Each row of a before or after table is a point. The points were changed in one or more steps. Then noise was added and the rows were shuffled. The steps act on columns, c1 being the first. Name the steps. A step turns or swaps two columns, mirrors them in a line or flattens them onto one, adds a multiple of one to another, or multiplies or shifts one. Angles are multiples of 10 degrees, from the lower column toward the higher: turns from -170 to 170, lines from 10 to 170 but not 90. Use the fewest steps. Two steps may share a column if one is a turn and the other turns, adds or multiplies; they go together, in the order done. Otherwise the lowest column goes first.

Before, 10 rows:
[[-0.07 -0.67 -0.24]
 [-0.23  1.25  0.45]
 [ 0.13 -0.32 -0.10]
 [-0.44 -0.68 -0.16]
 [-0.18 -0.84  0.38]
 [ 0.11 -0.19  0.24]
 [-0.43 -0.31 -0.14]
 [ 0.03  0.69  0.20]
 [ 0.02 -0.09 -0.22]
 [-0.09  0.17  0.15]]
After:
[[ 0.01 -0.85  1.64]
 [ 0.00 -0.08 -0.07]
 [ 0.00 -0.20  0.54]
 [ 0.02  1.26 -1.42]
 [ 0.00 -0.34  0.35]
 [ 0.01  0.68 -0.83]
 [ 0.00 -0.32  0.33]
 [-0.02 -0.65  0.76]
 [-0.01 -0.68  0.87]
 [ 0.00  0.17 -0.10]]
Steps: multiply c1 by 0; add -1.5 times c2 to c3

Before:
[[ 0.12 -0.16 -0.33  0.62  0.09 -0.45  0.27 -0.30]
 [-0.02 -0.38  0.11 -0.10 -0.25  0.20  0.64  0.13]
 [ 0.26 -0.02  0.44  0.40 -0.77 -0.10  0.02 -0.32]
 [-0.62  0.40  0.46  0.63 -0.71 -0.40  0.80  0.30]
 [-0.04 -0.12  0.44  0.09 -0.15 -0.46  0.29 -0.42]
 [-0.81  0.39  0.49  0.78 -0.90 -0.76  0.28 -0.16]
 [-0.11 -0.29  0.76 -0.05  0.51 -0.37 -0.54 -0.16]
 [ 0.49 -0.34  0.78  0.22  0.41  0.57  0.28  1.06]
 [ 0.16 -0.44  1.12 -0.17  0.29 -0.76  0.48  0.40]
 [-0.26  0.19 -0.17  0.27 -0.29 -0.77 -0.30  0.43]
 [ 0.41  0.36  0.56 -0.20  0.23 -0.63  0.50 -0.32]
 [-0.53  0.03 -0.57 -0.28 -0.25  0.14  0.86  0.32]
 [ 0.61 -0.15  0.23  0.24  0.64 -0.02  0.36 -0.15]
 [ 0.46  0.19  0.18 -0.33 -0.56 -0.75  0.05 -0.38]]
After:
[[-0.71 -0.48  0.47 -0.81 -0.73  0.31  0.54  0.31]
 [ 0.32 -0.46  0.57 -0.02  0.20  0.59  0.51 -0.28]
 [-0.17  0.11  0.43 -0.18 -0.11  0.42  0.24 -0.37]
 [ 0.19 -0.02  0.46 -0.37 -0.77  0.12 -0.08 -0.31]
 [-0.24  0.18  0.75  0.22  0.49  0.46 -0.49 -0.11]
 [ 0.55  0.14  0.21 -0.32  0.59  0.00  0.26 -0.15]
 [-0.60  0.01 -0.63 -0.06 -0.28 -0.10  0.91  0.30]
 [ 0.05  0.07 -0.30 -0.69  0.13  0.48  0.09 -0.33]
 [ 0.05  0.27  1.10  0.01  0.30  0.82  0.47  0.39]
 [ 0.45  0.40  0.84 -0.26  0.43 -0.49  0.14  1.04]
 [-0.09  0.40  0.12 -0.17 -0.27 -0.12  0.65  0.13]
 [-0.37 -0.33 -0.16 -0.17 -0.28  0.67 -0.41  0.42]
 [ 0.41 -0.37  0.19  0.31 -0.53  0.70  0.16 -0.33]
 [-0.88 -0.57  0.46 -0.81 -0.89  0.68  0.05 -0.17]]
Steps: shift c1 by -0.10; turn c2 and c6 by -170 degrees; mirror c4 and c7 in the line at 100 degrees
